Each wall is flat, endless, passes through zero and stands at right angles to its row. A trip goes straight from one point to another. Which walls does it cross, in order?

Walls:
(1): [-24 -63   4]
(2): [ 11  -6 -10]
Trips:
[ 22 -32 -56] to [16 43  1] -> 1, 2
[-50  30   9] to [ 22   5 -10] -> 2
[ 24 -13   4] to [-36 -21  11] -> 2
[-25 -16  18] to [-31  12  42] -> none
[ 40 -29   4] to [-16  33  18] -> 1, 2
[-77   5 -23] to [-61 -59 -63] -> 2
[-20  43  45] to [ -6 -23 -45] -> 1, 2
[-14 -19   8] to [-32   8  34] -> none
[27 20 58] to [13 47 38] -> none
[ 33 -69 -46] to [ 49 -33 -14] -> none

Walls:
(1): [ 10  36   6   9  46  -5 -10  36]
(2): [-40  -3  -4   5  -4 -13  -9 -13]
(3): [-46  -2  15   5  12  53 -26 -15]
Trips:
[-23   0 -65  -9  -6 -24  44 -11] to [-27 -15  -5  -4   9  48  20 -18] -> 3
[ 10  26   0 -13  -2 -21  27 -26] to [-73  10  27  15  -1 -54  12  -5] -> 2, 3
[ 25   8  -5  50   3 -24 -10 -54] to [ -1 -65 -30 -16 -21 -12 -32  13] -> none
[  1  24   5  33   3  29  29 -29] to [-25  10  22 -26  39  -6  -9  41] -> 1, 2
[ 42  26  35  21 -36  17   5   4] to [-10  36 -20  27  -8 -16  -5  -7] -> 2
[ 11 -28  11  33   8 -20  -8 -24] to [ 27 -10 -11  40   4 -20   6  -3] -> 2, 1
[ 29  25 -23  33  22  28 -22 -20] to [-12  -1  37  24 -62 -28 -61   5] -> 2, 1
[ -8  44  16 -17  -8  -3 -95 -41] to [ 56 -15  -9  19  38  26 -46 -31] -> 2
[  2  -7  32 -57  14  17 -30 -22] to [-20   9 -31  43 -11  17   6 -36] -> 2

Walls:
(1): [ 32  39   3  11 -21 -13  52   9 -45   0  21  -9  20 -17]
(2): [  4   4 -21 -44 -13  14 -10  12 -68 -21  -6  -6 -14 -47]
(3): [ 25 -10 -21 -45 -54   0  30 -52  47  22 -14 -28  39  -4]
(4): [-50  53   8  43 -46 -24  15 -11   0  22  21  -7  45 -21]
(5): [ 25 -37  28  17 -39 -30  -5 -39 -28  20  -6  24 -24  15]
(6): [ 13 -57 -16  64  12  -5   4  -8   9  56   9  23   8  40]
(7): [-37  13  38  48 -15 -29   5  -7  39  14  59  36  37  39]
Trips:
[ 18 -30  34 -10  -3  15   0  -4   4  30  -5  63 -52   4] to [ 14   5  19  28  -6 -30  12  -2 -81  46 -14  40  -1 -30] -> 2, 7, 1, 4
[  1 -29 -30  25  34  36   6  23 -15  36  15 -13 -16  -4] to [ -9   5 -14  -3 -15 -95  34   1  -8  28  -9 -40  49 -39] -> 1, 4, 3, 7, 5, 6
[ 19 -57  -7   8  17  42 -18  -3   9  44  -9   5  40 -33] to [-20   8 -29  15 -20  -4  -7 -29   0  20 -58 -15 -25  31] -> 4
